Each row of a before or after table is a point. One or more steps were done to the points. Then noise was added and the rows were shuffled. The steps act on columns, c1 being the first. Name the steps. A step turns or swaps two columns, mirrors them in a line or flattens them onto one, adds a multiple of one to another, or multiplies or shifts one. Angles are multiples of 10 degrees, from the lower column toward the higher: turns from -170 to 170, lines from 10 to 170 but not 90. Use the fewest steps. Two steps may share a column if one is a turn and the other turns, adds or multiplies; they go together, in the order done. Otherwise the lowest column goes first.

Before (8 x 2):
[[  9 -12]
 [ 24  49]
 [  9   8]
 [ 36 -49]
 [ 36  25]
 [-12  -3]
 [-21   4]
 [ 35  49]]
After:
[[ 12  59]
 [-61  -7]
 [  6  13]
 [ 10 -18]
 [-42  10]
 [-13   1]
 [-51 -11]
 [ 10  -9]]
Steps: turn c1 and c2 by 130 degrees

Before (9 x 3):
[[ 26 -11   1]
 [ 14  46  24]
 [ 48  -4 -11]
 [ 54   8 -29]
 [ -9  34  12]
 [-10  39 -43]
 [ 59 -35   6]
 [-35  25  26]
 [  1  32 -43]]
After:
[[-33  -4  41]
 [-38 -30  -2]
 [ 19  49  29]
 [ 60  12  29]
 [-27  44  -7]
 [-38  45 -12]
 [ 21   8  17]
 [ 25  32  29]
 [-35  -7  14]]
Steps: turn c1 and c2 by 60 degrees; turn c2 and c3 by 60 degrees

Before (11 x 4):
[[  9 -16 -11  12]
 [  3  -3  21 -17]
 [ 21 -60 -17  17]
 [-50  -3  17  14]
 [-35 -25 -10   8]
 [-26  -2 -22 -22]
 [ 13   7 -13  13]
 [ 18  -7 -17  11]
 [ 19   4  -6  16]
 [  6   8  31  -7]
 [-29  -9 -25  -2]]
After (11 x 4):
[[-27  39 -24 -22]
 [-51  37  17  13]
 [-28  30 -25  -1]
 [-35  16  -9   8]
 [  6  48  31  -9]
 [ 19  34 -18  10]
 [ 21 -20 -18  18]
 [  3  36  21 -16]
 [ 18  44  -5  16]
 [  9  25 -12  11]
 [ 13  46 -13  13]]
Steps: shift c2 by 40

Before, 9 rows:
[[  2  12   4   5  -1  -8]
 [ -7  -8   9   2  -6 -35]
 [ 16 -11 -17  -7 -10   0]
 [ -4  -3  17  -9  17  -4]
 [ -4  -1  22  -1  29  -4]
 [ 14 -10   8  -8  -7  13]
 [ 60   8  15  -5  -3 -33]
 [-10  -1   4 -26   0  14]
 [ -1   8 -23 -28  20   8]]
After (9 x 6):
[[ 13  -4   0  -8 -10  13]
 [  2   4   2   6  -4  -8]
 [ -6  -3   1   1 -11 -34]
 [ 16  -4 -18  -8   7  -1]
 [ -1   4   0 -29  31   8]
 [ -4  -1  24  -8  -2  -4]
 [ 61   3   7  -4 -14 -34]
 [-11   1   1 -26  -3  14]
 [ -3  -1  37  -2   2  -4]]
Steps: multiply c2 by 0.4; turn c3 and c5 by -50 degrees

Before:
[[ 30  -3  13  -5 -13  -3  -3  -4  -8]
 [ -3 -14  -7   7   5 -15   9  17 -12]
 [ -6  -2 -10  13 -28  20  10   8  -4]
 [  4  25   8   4   7  -2   0  12   3]
 [-10  16  20  15   5  14  11 -21   0]
 [ -4   6 -11  -2   4  15  10  -1  24]
 [  6 -12  12  13   7  23   5   7  -9]
 [ 10 -17  -6   9  -3   0 -13 -15   0]
 [ 20  14   2  30  -4  -7   0  -1  -1]]
After:
[[ -8   2 -11  -2   4   5   7 -16  24]
 [  8  18   8   4   7  12   0  12   3]
 [ 21 -14  -6   9  -3 -15  -9 -12   0]
 [ 39  18   2  30  -4  -4   0   5  -1]
 [-20  11  20  15   5   0   8 -18   0]
 [ 12 -19  12  13   7  25   4 -10  -9]
 [ 61  10  13  -5 -14   0  -2   3  -8]
 [ -6 -19  -7   7   5   0   6  20 -12]
 [-12  26 -10  13 -29  15   8 -14  -4]]
Steps: multiply c1 by 2; add -1 times c5 to c2; add 0.5 times c3 to c8; turn c6 and c8 by -50 degrees; multiply c7 by 0.7

Before (8 x 11):
[[ -4  11 -21  14 -27  -5  -5   5  -3 -14  -5]
 [ 19  -9  -1 -15   8   9  11  12   1  20  18]
 [ 17  -2  11  -6  -2   0  12 -11   9  -2   7]
 [ 10  18 -11 -14 -15  -6  -2  -2  -6  -8  -6]
 [ 14 -18   5   7   4  25   9  13 -29   5   3]
 [ 14   1  10   9   5  14  19  17 -16  12   5]
 [  8  21 -10   0  -7 -10 -12 -17   4  -6   8]
 [ 11   8 -15 -15   3   7  16 -13   5  13   6]]
After:
[[ 14  -4  10   9  -1  14  19  18 -16  12   5]
 [ 17  -5  11  -6   2  -3  12 -12   8  -2   7]
 [ 19 -28  -1 -15   4  -6  11  13   1  20  17]
 [ -4  31 -20  14 -27  12  -5  -5  -2 -15  -5]
 [ 11  17 -15 -14   7  17  16 -12   5  13   6]
 [ 11  50 -11 -14 -13  22  -2  -7  -6  -8  -6]
 [ 14 -59   5   7   0  -5   8  15 -29   5   3]
 [  8  60 -10   0  -1  23 -12 -18   4  -6   7]]
Steps: multiply c2 by 3; turn c2 and c6 by 30 degrees; turn c5 and c8 by 20 degrees

Before (9 x 12):
[[ 13  14  -5   7   1  -3  -6  11  -8  -4   0  -5]
 [ 18   8   6 -18 -10   4  40   3   1  -8 -24   3]
 [ 15   6   2  13 -21   8   0  -3  23   4  -4  -9]
 [ 14   8 -18   7  -9  -4 -13  17   7  60  -2  -7]
 [ 18   6 -16  10   5   1 -12   4  16   0 -18 -14]
 [ -5 -11   8   6 -21  -6 -11  -4  -7 -14  -2 -13]
 [ 23 -12 -11   8 -11   7 -14  -1  -7  -3  13 -12]
 [  2  -2 -20  13  -7   1  -9   4   0 -14  -4   2]
 [-10   5  -7  -4   2 -16 -11   3  12 -15  11 -10]]
After:
[[-20 -11 -11 -10 -11   7 -14  -8  -5  -3  27   2]
 [ -7   6   4 -19 -10   5  40  17   1  -8 -17 -17]
 [ -6  16  -4 -14   3  -2  -7 -11  -7  -5  16  -3]
 [ -3  -2 -19   0  -8   1  -9 -14   0 -15  -5  -2]
 [-14   6 -18 -11   5   2 -13 -11  16  -1 -24 -24]
 [ -2   9 -19 -19  -8  -5 -13 -13   7  60  -8  -6]
 [-16   6   2  -3 -20   9   0 -10  22   3 -30 -10]
 [ 10   5  -8   3   3 -17 -10   3  11 -16  -4   2]
 [ -2 -12   9   8 -22  -5 -10  -3  -7 -14  19 -10]]
Steps: turn c4 and c8 by -110 degrees; turn c1 and c4 by -140 degrees; turn c11 and c12 by 50 degrees; add -1.5 times c9 to c11

Before:
[[ -6  -6  15  11   2   5 -12 -13   4 -15  19  10   2   0]
 [ -7   0  12   3   0  10   5   9  15   3  -5 -13  -6   0]
 [-11  -5  11 -12   7   5  -8  -6  -1   1   3   4 -11  -2]
 [-10  -6   6   6   5  14 -12   9   5  -8   1   7  -5  12]
 [ 18  27  17 -10   6   0  19  -2  12  13  -8   5 -34   1]
 [ -6   8   4  -5  -1  30   7   1  14  11  -4   3 -13   2]
 [ -4  -6   3   2  -7  -5   2 -11  11  -4   4   7  -4   9]
 [  2  14 -24   0  25  -8 -16   9   0   2  20 -26 -10  -4]
 [ 15  17 -11  -7  21   0   4  26   7  11   4  -6 -11 -18]
 [ -4   5  -5   2  17  -7 -12  -8   3 -23   6   1  -1  -8]]
After (10 x 14):
[[ 11  18  11 -12   7  -3  -8  -6  -5   1   6   4 -10   2]
 [ -1  21   4  -5  -1 -30   8   1 -10  11   9   3 -10 -13]
 [ 33  20  15  12   1  -1 -13 -13  -1 -15 -20  10   2  -4]
 [-25 -58  16  -9   6 -13  19  -2 -16  13  -3   5 -30 -11]
 [  9   7   3   2  -7   7   2 -12   1  -3  -3   7  -5 -14]
 [  9  29   6   7   4  -9 -11   8   5  -8   7   8  -7 -11]
 [ -3  12  12   2   0 -10   5   9  -9   3  11 -13  -3 -14]
 [ -4 -36 -11  -6  22  -9   4  26 -21  12 -17  -6  -3   3]
 [ 12 -20  -6   2  18   4 -12  -8  -9 -23  -5   2   2   1]
 [ 29 -40 -25   0  26   0 -16   8  -7   3 -27 -25  -9   1]]
Steps: multiply c11 by 2; turn c1 and c11 by -130 degrees; turn c2 and c6 by -150 degrees; multiply c2 by 2.5; turn c9 and c14 by -120 degrees; turn c9 and c13 by -20 degrees

Before, 14 rows:
[[ -7   0 -17  -5  -7  10  -7 -30 -24 -12  -1   6  17   5   7 -25 -32 -19
   14 -19]
 [  9 -27   9   9  12  12  20  -1   2   1  24  14   0 -13 -12  -4 -17  -1
   17   0]
 [ 32   5  -1 -11 -18 -15  27  -1  -3 -11  15   5  -6   4  11 -22  -9 -13
  -31  28]
 [  3   9   5   7 -20  17   4   9 -10   7  14  16 -12   8  16  14 -20 -17
   -6 -21]
 [ 10   6  11 -15 -11  17 -13   0   5  -3  17  -9  56   3   1  -5  -1  14
  -20 -20]
 [  0   5 -20 -20 -11  18 -12   2   0 -10  27  -6 -11   3  17   6  -1  14
   19  48]
 [ -9 -25   1   9   8  12 -12 -20 -23  -7  19  18  32  -4  21   0  -4 -14
   -2  -8]
 [  2   6 -10 -20  10  12   3  -1  -7 -12  23  21   9  10  10 -17 -19  14
   -9  13]
 [  2  -4   9 -13  -2  -3   0  -3   4 -11  10  11 -12   0  -1 -26  -6 -15
    4 -13]
 [ 18   8 -25  49 -39  -1 -11  10  -9  11   6   2  -2   2   4 -24   0   4
    7  11]
 [ -3   5  11  13 -14   7  22  10  -1  28   9   3 -10   9  20 -10  -9 -18
    2  24]
 [  9 -10   7  -8  10  17  -1   1   1  23 -10   7 -12   7 -20  -6 -11   4
    1  17]
 [  7   8  -1 -24  10 -32  -9 -34   6  -3  19   6   5   9  -1 -14 -30  16
   17  -5]
 [ 37  -7 -20 -24   8   9 -10   8   5  60 -15  10 -11   7  21 -17 -10  -7
    9   3]]
After (14 x 20):
[[ 11  -8  -9  -7  -4  17  -9  -1  -2  23 -11   0 -12   5 -18  -6 -10   4
    4  17]
 [  4   9 -10 -19  -2  14  -8  -4 -14 -14  24 -21  11   2  10 -16 -17  15
   15  12]
 [ -6  -5   4   5  -4   9  10 -31 -21 -12   0 -16  15  12   7 -27 -30 -17
   -6 -20]
 [ -3  12  -9   9  29   7   1  10   0  30   8   7 -11   9  22 -10  -8 -19
    3  22]
 [  3  -5 -15 -10   0  -5   0  -2   4 -13   9   3 -10   4  -1 -23  -5 -13
   -2 -11]
 [ 12   1  -1 -13  -5  16  16  -1  13  -5  18  14  55 -11   0  -6  -2  17
   18 -20]
 [  3   6 -16   4  14  15  16   8  -1   8  15  -6 -10   3  17  14 -19 -17
   11 -23]
 [  6   7  -4 -14 -15 -32  -5 -32   3  -3  18  -3   5  18   0 -16 -30  17
   -7  -8]
 [  0  13  17 -21  -5  18  15   1   7  -9  25 -12 -13  15  16   4  -2  17
  -14  47]
 [  7 -25 -17   9  11  12 -19   1 -11   3  22  -2   0   1 -12  -4 -18   0
  -21   4]
 [ 19  12  15  46  10  -1  39  11  10  11   5 -19  -1   6   3 -24   0   3
   -4  10]
 [ 33  11  -3 -10  33 -13   2  -1  -2 -12  14  -2  -6 -19  12 -23  -9 -12
   25  29]
 [ 37  -6   5 -26 -12   8  -4   9   5  59 -16 -21 -11  14  21 -17 -10  -7
   -3   5]
 [ -8 -25 -13  16 -13  13  -2 -19 -23  -8  20 -10  33  -4  21  -1  -4 -13
   -2  -2]]
Steps: turn c2 and c20 by -10 degrees; turn c3 and c12 by 130 degrees; add -0.3 times c8 to c4; turn c5 and c7 by -120 degrees; add 0.5 times c7 to c9; mirror c14 and c19 in the line at 20 degrees

Before:
[[ 19  56 -49  -9 -30  11 -29   1 -25   4  15   9   5 -20   5 -34   6  16
  -47  19  24   0 -17 -38]
 [ 26 -22  51  21   5  -3 -12  13  27  31  15   7  29  33 -47 -15  -8 -12
   14 -15  -6 -29  45 -18]
 [  6  32   7 -37  -5   3  -1  13  -5 -17   8  19 -30   2  35 -42  10  23
  -28  54  32  34 -13 -38]
 [ 46  20 -44  -8  -8  24  40  -1  -8   2  24  49   1 -19 -25 -42  -5  35
  -21  28  11  11 -17 -24]
 [-21  40 -14   0  -6 -21 -36  -8  16  -1   4  47  -9  13  -9 -26 -48 -16
  -12  46   4   9  37   6]
 [ -9 -30  40   5   6 -13 -16  31  13  16 -11  46  18  -3 -15  10 -60 -15
  -22 -15 -34 -37  23  -1]
 [ 12  20 -23 -36 -16  21 -34 -30  24 -27  26  40   5 -35  10 -13 -19 -19
  -24  21  30  21   9 -21]
 [ 23 -19  14  35  24  10  10  -3  31   8   4 -21  -2   9 -22  -6 -56 -24
  -16  -1 -32 -37  10  -1]
 [-20 -22  22   8  -9 -47  -8 -31  37  31 -21  29  -6  17 -19  57 -44 -28
  -32  17  -6 -22  42  -4]
 [-24 -34  -6   3   4 -54 -35   7  60  29 -41  15   9  -2  -2  22 -52 -16
   22  12  -6  -6  21   4]
 [ 50  10 -27  15 -42  22 -30 -12 -29 -47  23  32 -21 -18  -9 -54  14  39
  -38  31  15  34 -13 -22]
 [  3  50   4  16  15 -12 -20   2  16 -30 -10  45  12  -5   7   1   0   8
  -22  37  43  21 -25 -11]
 [  7  -5  -3  16 -19 -32 -12   5  51  22 -32  40  14  23  32  15 -55 -47
  -28  -5   6   9  48  14]]
After (13 x 24):
[[ 46  20 -44 -20  -8  24  40  -2  -8   1  23  49   2   7 -25 -43  -5  34
  -21   1   4  11 -17 -34]
 [ 25 -22  51  19   6  -3 -12  13  27  31  15   8  28 -30 -46 -15  -8 -11
   14   0  -2 -28  46 -28]
 [-20 -22  21  -7  -9 -46  -8 -31  38  30 -21  29  -5 -34 -20  57 -45 -28
  -32   0  -3 -22  43 -14]
 [-24 -34  -6   7   4 -55 -34   6  60  29 -41  15  10  10  -2  22 -52 -15
   22   0  -2  -6  20  -7]
 [  6  -5  -4  -6 -19 -33 -12   6  50  22 -31  39  14 -42  34  15 -56 -47
  -28  -1   3   9  47   5]
 [ 22 -19  14 -21  24  10  10  -3  30   7   5 -21  -2 -41 -23  -6 -56 -24
  -16  -1 -13 -38  11 -11]
 [-21  41 -13   5  -6 -22 -37  -8  17  -2   5  47  -9 -14  -8 -25 -47 -16
  -13  -1   2   8  36  -4]
 [ 50  10 -26 -40 -42  23 -30 -12 -29 -47  22  32 -20 -20  -8 -54  14  39
  -38  -1   7  34 -13 -32]
 [  6  32   7  12  -6   3  -2  14  -4 -18   7  18 -30  13  35 -41  11  23
  -29   0  13  34 -14 -48]
 [  3  50   3 -24  15 -12 -21   2  17 -30 -11  45  13 -21   7  -1  -2   7
  -23  -1  18  22 -25 -22]
 [ -9 -29  41 -15   5 -13 -15  30  13  16 -10  47  19 -14 -15  10 -60 -17
  -22   0 -13 -37  23 -11]
 [ 19  57 -49 -30 -30  11 -28   0 -25   3  15   9   4  -5   6 -33   5  17
  -47  -2  10   0 -17 -48]
 [ 12  20 -24 -14 -17  21 -33 -30  24 -27  26  40   5  37  11 -12 -19 -18
  -24  -1  12  21   8 -29]]
Steps: add -0.7 times c19 to c4; turn c4 and c14 by -130 degrees; multiply c20 by 0; multiply c21 by 0.4; shift c24 by -10

Before:
[[ -3  -2  -7 -15  -3 -18   1  14 -27  15  -3  -4   5  21  -2   5   0  34
  -10  -3  11  15   5 -14  -3 -18   8  11   0  31   5   4]
 [ -2  -7  -1 -11   7 -10  20   8   4  19   4  -8  13   4  -3 -13   4  12
  -15   6   0   4   5 -15  11 -21   6  -7  -2  12  -6  10]
 [  4   6  -3 -10   6  -5   7  11  16  15  -4   8 -60  25  -3  -5   4   2
   20  -2   8  -1   9   3  -1 -15   4  19  -6  13   1  -7]
 [-16  22  -4 -12   8 -17  12 -16  16  18 -21  19 -29   8  -4 -12  13   0
   -3   6  12   3 -15 -11  13 -13   1  -3  -6  -2 -18   8]
 [  5   1  -1  -6 -10  -7   0  12 -14 -52 -20  -6  12   2  21   1   2 -12
  -18   6   9  -2 -12   9   3 -10 -12  15   0   6   6  -1]
 [ -9  -5  -7 -14 -24 -14   0 -13  13  18   2  -7  -3   7  -1 -16   7   3
   -5   5 -33   6   0   8  13  -9   4  16  -5  13   4 -19]
 [-16  19  -4   4   5   3   7  14  14   8  -5  -4  17   9   3   1  -7  -6
   -9 -11 -19   0   4  -5  13  29   9   3   8   0  -3 -21]
 [-10  -4  -1  -8 -12   8  11  -3   6 -25 -10  -3 -13   3  -1 -13  12   3
  -20   5   7   8  10   0  -9  14   7  19   2  -6  -2   6]
 [ -2   6  -2  -9 -13   6   1   0  -7  10  -2  25   3   4  16  -1 -18 -12
   44   5  12  -1 -12  -7  -1 -18  -6  -8  16  -5  -4   3]]
After:
[[ -1  -7   2 -10   7  -7  18   8   9  15  -7 -10  11   5  -4 -15   4  11
  -17   5   0  -5   3 -15   9 -19  24   0  -3  13  -4  10]
 [ -4   7  -5  -9 -12  -2   0   0 -13  11  -5  27   5   3  17  -1 -17 -12
   43   6  12  -6  -7  -3   0 -19 -17   5  16  -2  -4  -3]
 [-14  20  -4 -12   8 -13  12 -17   7  20 -17  20 -29  11  -4 -13  12  -2
   -4   5  12  -6 -22 -12  13 -13  25   1  -5  -4 -17 -18]
 [-16  21  -2   4   7   9   7  14  13   9  20  -5  18   8   3   0  -8  -2
   -9 -10 -18   1  -1  -4  13  30  12  -2  10   3  -4 -12]
 [-10  -4  -5 -14 -22  -8  -1 -11  10  22  17  -7   0   8   0 -18   9   3
   -5   1 -32   9  -7   7  13  -9  24 -13  -4  11   2  -3]
 [  0   5  -4  -8   4   0   8  11  19  16   7   9 -59  25  -5  -5   6   3
   21   1   8  14  -2   4   0 -18  13 -10  -5  13   0  -4]
 [ -8  -5   0  -8 -11  12  11  -6   9 -26 -11  -4 -13   2   0 -14  12   1
  -19   3  10   8   5   1  -7  13   1 -23   3  -7   1  -7]
 [  6  -1  -1  -6  -9 -10   0   9 -17 -53  -3  -8  12   3  19   2   1 -10
  -18   8   8  14  -2   9   5 -12  -8  -8  -1   6   9 -19]
 [  0  -4  -7 -16  -2 -10   0  13 -21  14  -4  -4   5  22  -1   5   2  31
   -9  -5  10   0  19 -11  -5 -19  35 -21   1  30   3   1]]
Steps: turn c6 and c27 by -40 degrees; multiply c27 by 2; turn c9 and c23 by -30 degrees; turn c11 and c32 by 70 degrees; turn c22 and c28 by -130 degrees

Before, 13 rows:
[[ -4   5   9  12  10 -18 -13  12   7  14   9  11  -2  -1  18   2  -4  -7
   25  16  12 -10  -8  -9   4   4   8  15  18   0 -16  13  10  -9  10  17
   19  15  23 -11 -20  10  14 -18  15  20 -25  -1]
 [-15  -6   5  16   1 -10 -12   1  23  -1  24   1   5 -14 -15 -28  19  -4
   23   2  -2  17 -33 -44 -25  -8 -21  15 -11  10 -11   6   0  17   9 -15
   -6  -1  30  26  32  35   5  -8 -14 -26  44  -9]
 [-14 -11  -7   6 -22 -11 -14 -13  10   9   4 -20  -1 -13  11 -23   9   2
    3  28   2  19 -40 -43  -6   1 -58  12  -9  21  -9   5   1  -1  17 -13
  -10  12  18  29   4  15  -9 -15  -8 -24  28 -21]
 [-14 -13 -12  13 -11 -11 -13 -27  26  11   8   1   1 -23   0  -9   6  11
    8  -1  -9  27 -15 -24   9  -8 -38   7 -13 -13 -19   1   8  -5   1 -23
    1  11  18  13  22  33  -1 -20 -24  -8  19 -24]
 [  9  -3  21  -7  19  20   5  20   7   8  -2  -2   6  20   1  30 -11 -15
   11   9  11  -6 -12  15   6  -4   1   3  20  -1   1  32  10  -6   8  -1
    3  23   1 -20   5  15  11 -13  14  23 -22   4]
 [ -6  22  10   9  11  -4  21  -5  14   1  14  17 -10  25  11  12  -5 -31
   15   3   3 -19 -12  -9  19 -13  -6   0  10   2  11  -4   6  -8   0  -8
    4  10  11 -27  -1  -3 -12  -6  13  18 -40   4]
 [ 12  21   6 -13  23 -10 -10  20  10  12  -8  17   2   2  18  22   4 -12
   13  10  -6 -14 -16  16  -3 -14   8   1 -12   2  -9  12   5  -5  -3   4
    6  16 -17 -19 -10  13   0  11  16  17 -24  21]
 [  6  19 -18   5   1  22   7 -23  29  12   5 -17 -20  -3 -11   8  -9  15
   26 -22  16  -8   4 -11  -8   3 -15  16  16   7  -1  -4 -10 -47 -12 -10
  -29 -34   4  29  15  -9  28  -2  11 -21 -15  27]
 [ -2 -13  24   9  16  16   5  17   9   2  -2   2  -4   6  11   5   1  -3
   16  -3 -11 -13  -1   7  13  10   5   0  -7  12  -1  -4  13   3  24   0
   12  10   0 -20 -23  13   5   4  15  28 -30  15]
 [ 14   8  12  -4  20   2 -15  42   2  -6   9   9  19   5  -7  44   5 -12
   23  -6 -11 -14 -21   6  16  22   6   0   7  -1  -9   4  -6 -24  11   2
    6  18   7  -8 -17   0  -4   2  -4  26 -24  12]
 [ 15  19 -17  16 -18  10 -18 -19  16  -7  10 -23  -9  21  11  15 -11  -1
   19 -10  22 -26  -5  10  -6   0   5  15   2   0  -4 -13  -3 -38  -1 -27
  -32 -60  11   5  24  -1  36  -5   0  -8  20  31]
 [-11 -16 -20  34  -4  -5 -13   3  11   7  -1   6   8 -24   7 -13  -7   4
   12   9  -3  21 -32 -43 -20   9 -53  -5 -17 -16   2   3  -1   6  13 -10
    1  -5  18  32  38  19   3 -23  -6 -17  21   1]
 [ 20  11   5   1  25  -1   4  12  -7   6  11   5  14  16   1  22  -4  -5
    9   8  27   3   5 -10   8   8   6  14 -17   3  -3  -4   0  10   5   3
   10  19   6 -28 -13   8   7   0   4   9 -23   3]]
After (13 x 48):
[[-14 -14  13  14 -11  -9 -16 -27  27  11   7   1 -12 -23   4  -9  -1   9
    8  -2  -9  25 -14 -25 -12 -10 -38   8 -14 -11 -21   2   8  -9   1 -24
    4   9 -18 -12  24  34   0 -18 -23  -3  20 -22]
 [ -5 -11  13  11  20  18   5  14   7   2  -1   4   6   3  14   7  -6  -6
   13  -5 -10 -11  -3  11  25   8   7   1  -7  16   1  -8  11   6  20   3
   13   9  -3   9 -25  12   4   2  15  30 -31  14]
 [ -5   5   4  14  11 -17 -11  12  11  13  11  12 -13  -3  21   5   1  -8
   23  19  13 -10 -12  -5  13   8  11  13  17   0 -18  13  14 -12  10  17
   15  19 -18   5 -19  13  12 -14  14  20 -24  -1]
 [-13 -10  -6   6 -19 -10 -15 -13   9  10   5 -19 -12 -14   8 -24  -2   2
    1  28   2  23 -40 -43 -11   0 -56  12 -11  23  -9   5  -1   0  16 -15
   -9  11 -13 -14   4  16  -7 -13  -9 -26  27 -21]
 [-11 -16 -21  32  -6  -3 -11   2  10   7  -2   7 -16 -27   7 -13  13   5
   12   7  -5  18 -32 -42 -21   9 -53  -3 -16 -18  -1   3   3   3  15 -11
    2  -3  -8 -11  39  20   4 -23  -8 -17  24  -1]
 [ 11   8  16  -6  22  -1 -17  42   1  -5   7  10 -19   6  -4  44  -8 -13
   26  -7 -12 -15 -23   4  10  22   6   0  10  -3  -9   4  -7 -26  15   1
    8  23   8  -1 -17   0  -3   2  -6  25 -26  12]
 [ -5  22  18   8  11  -3  18  -2  13   1  14  15   2  24  11  11  -2 -30
   12   3   3 -17 -11 -11  12 -13  -4   2   9   2  10  -2   5  -9   0  -9
    5  10 -13  12   0   0 -12  -5  13  15 -38  -1]
 [  5  17 -10   4   3  25   7 -21  31  12   8 -16  10  -4  -6   8  14  15
   24 -23  20  -5   5 -10 -19   1 -15  16  15   8  -1  -5 -11 -46 -13 -16
  -26 -35 -13  -6  14  -7  26   0  12 -23 -17  28]
 [ 13  17  -6  16 -18   7 -16 -22  19  -5   6 -25   0  22   7  16  12   1
   16 -12  24 -23  -3  11 -18  -4   6  17   1  -3  -6 -10  -1 -38  -1 -27
  -33 -62 -15   5  24  -3  39  -5   2  -7  17  31]
 [ 11  21  -1 -11  23 -10 -13  21  10  10 -11  16  10   3  17  25  -7  -9
   15  10  -4 -17 -15  18   2 -13  10   1 -12   3 -11  12   6  -5  -4   2
    2  18  15   4 -11  13  -1  15  14  16 -23  21]
 [  9  -5   5  -6  22  20   4  17   6   8   0  -2  -6  17   1  32   7 -13
   13   8  11  -5 -15  15  22  -4   5   2  19  -1  -1  34  14  -6   7  -2
    5  25   2  13   4  14  14 -12  12  22 -25   5]
 [-14  -8 -26  18   1  -8 -11   0  24   4  27   0 -24 -12 -17 -29 -12  -1
   24   5  -2  18 -34 -41   4  -9 -21  15  -9  12  -9   2  -4  16   9 -14
   -8  -1 -19 -15  33  37   7  -7 -12 -27  43  -7]
 [ 20  11   7   4  24  -2   4  12  -5   5  10   4 -14  15   2  25   1  -2
    8   9  26   1   6 -10   4   6   8  16 -21   1   1  -5   1   9   5   3
    9  19   5  10 -10  10   8   1   5  10 -25   5]]
Steps: swap c3 and c25; turn c13 and c39 by 140 degrees; multiply c40 by 0.4; turn c17 and c40 by -150 degrees
